Every row gives one point. The last column is the point's height on a tilted bowl or saddle (a function of degree 2), plus a little noise. Count its main directions that bend up, bend down and stay straight.

Points:
[[ 18 -32 -58]
 [ 19  -4   0]
 [-60   9  55]
 [ 51  26  60]
 [ -9 -18 -15]
 [-38  15   0]
 [ -7  -5  -6]
 [  2  10  -9]
 [ 12  -3  -4]
 [ 17  34 -31]
 [ -7 -17 -16]]
Directions: 1 up, 1 down, 0 straight

Points, 15 rows:
[[ 11   4   6 -25]
 [-16  36 -40 -49]
 [ 27 -27   3 -39]
 [-12 -15  19 -27]
 [-27  14  51 -24]
 [ 27  60 -47 -60]
 [-41 -25 -12 -54]
 [ 14 -24  23 -40]
 [-37  -6 -19 -46]
 [ 13 -23  -2 -28]
 [ 10   9 -24 -22]
 [ 32 -13 -14 -30]
 [ -1 -19  16 -29]
 [-32 -31   2 -43]
 [ 23 -15  24 -45]]
Directions: 0 up, 2 down, 1 straight

Points (18 x 4):
[[ 22  21  11  13]
 [-40 -10 -20  29]
 [ 11 -36 -10  20]
 [ 41   3 -36  42]
 [ 11 -32  -9  16]
 [-16 -16  -3   7]
 [ -3  -8 -13   6]
 [ -6 -40   3  17]
 [-57 -21 -29  60]
 [ -9  26  60  38]
 [-28 -12  27  16]
 [-39 -14  12  22]
 [-22 -15  35  17]
 [ 19  -7  36  18]
 [  1  53  21  32]
 [ 37  55 -26  60]
 [ -5   7  -6   4]
 [ 17  -4 -15  11]]
Directions: 3 up, 0 down, 0 straight

Points:
[[-21  10 -31   5  10]
 [-37  10 -28  -6  12]
 [-16   5  22  -1  -2]
 [ 24   2 -37   4 -23]
 [ 14  30  11 -14  -6]
 [ -2  -4   9 -15   6]
 [ -3   3  25   7   1]
 [-12  -3  -2 -18   6]
 [ -6  10 -34  25  -5]
 [-48  20  32   8 -44]
 [-13   8 -38  -7   6]
 [-56  39  -9  22 -21]
 [  3  -6 -37  45 -34]
 [ -6 -54  -3 -27 -41]
 [  0  15  23   3   1]
 [ 30 -47   6   0 -24]
 [ 13  -4  -4   7   4]
 [ 14   3  33 -35  -8]
 [ 27  17 -23 -10 -16]
 [ 24 -20  -3   1  -4]
 [ 60 -21 -19 -31 -60]
 [ 16 -35  -3  40 -37]
 [  0   4 -13 -15   7]
 [ -3  13  32  13  -7]
 [  3  29   2 -25  -6]
 [ -6  -2 -10  18   3]
 [ 12   2 -14 -18   1]]
Directions: 0 up, 3 down, 1 straight

Points:
[[-19   0 -14  13  -5  24 -22]
 [-23  23   8  44 -20  19 -45]
 [-33   1  -6  11  57 -15 -47]
 [ -5  13 -17   3   5 -23 -28]
 [ -3  35   6  -5   1 -20 -36]
 [ 17  36  -4 -31  40  -4 -30]
 [ 22  -8  14 -13  34  15  -9]
 [-11   9 -31 -19   2 -12 -27]
 [ -5  15 -14   5 -11   1 -19]
 [ 13  -4 -53  17  15  -4 -37]
 [-10  17  -5   0  -8 -12 -22]
 [ -4 -35   0  11 -21 -11  -9]
 [ 30  19 -18 -25  42   8 -27]
 [ 60 -15 -11  -4 -10 -25 -38]
 [-14  15  28 -41   1  -5 -20]
 [-35 -10 -34 -13 -18 -34 -41]
 [-45   3 -21 -36 -20  15 -32]
 [  8   8 -14 -11  18   5 -13]
 [-18 -20   2  -4   8 -32 -29]
 [-14  -9 -16  -3 -36  27 -22]
 [ -7  -9 -19  25   5   8 -14]
 [ 29 -13   0  -4  19   8 -10]
 [-20  -4  -5 -13  15 -22 -26]
 [ 22 -45  15  12   1  31 -22]
 [ 15   0  28  17  30 -22 -22]
 [-16  -8  -5  20  -7   1 -14]
 [-15   5  11   0   4 -26 -26]
 [ 11  14   6 -28   1 -55 -55]
 [-10  56   8  -9  -2 -18 -60]
 [  2 -38 -34  38   2  -4 -19]
 [ 21  -6 -16   8  43   5 -15]
 [ 38 -14  10 -13  27   9 -17]
 [ -8  30  23  -5 -32  11 -34]
 [ 36 -22 -14  -7  28 -18 -30]
 [ 17   5 -17  24 -11 -39 -29]
 [ 12  -7 -39   7  56   3 -35]
 [-22 -37  13  40   1   6 -23]
 [ 13   6  25  35  -6  -3 -14]
 [-10   5  31 -22   9 -21 -27]
 [ 15 -10 -26   7 -39 -24 -14]
 [  9  59  10 -16   0 -12 -57]
 [ 34 -12   9   3   3   1 -10]
 [  0 -14   1  18  14 -22 -16]
 [-34  23  30  36 -27   1 -59]
 [ -6  17  24   3 -10  32 -23]
 [ 24  -2   0  22  18   1  -6]
 [  2  -3 -14  22  17  -9 -13]
 [ 37 -48  -1  12  23  -2 -24]
 [-16 -22 -30  22 -18  17 -24]]
Directions: 0 up, 4 down, 2 straight
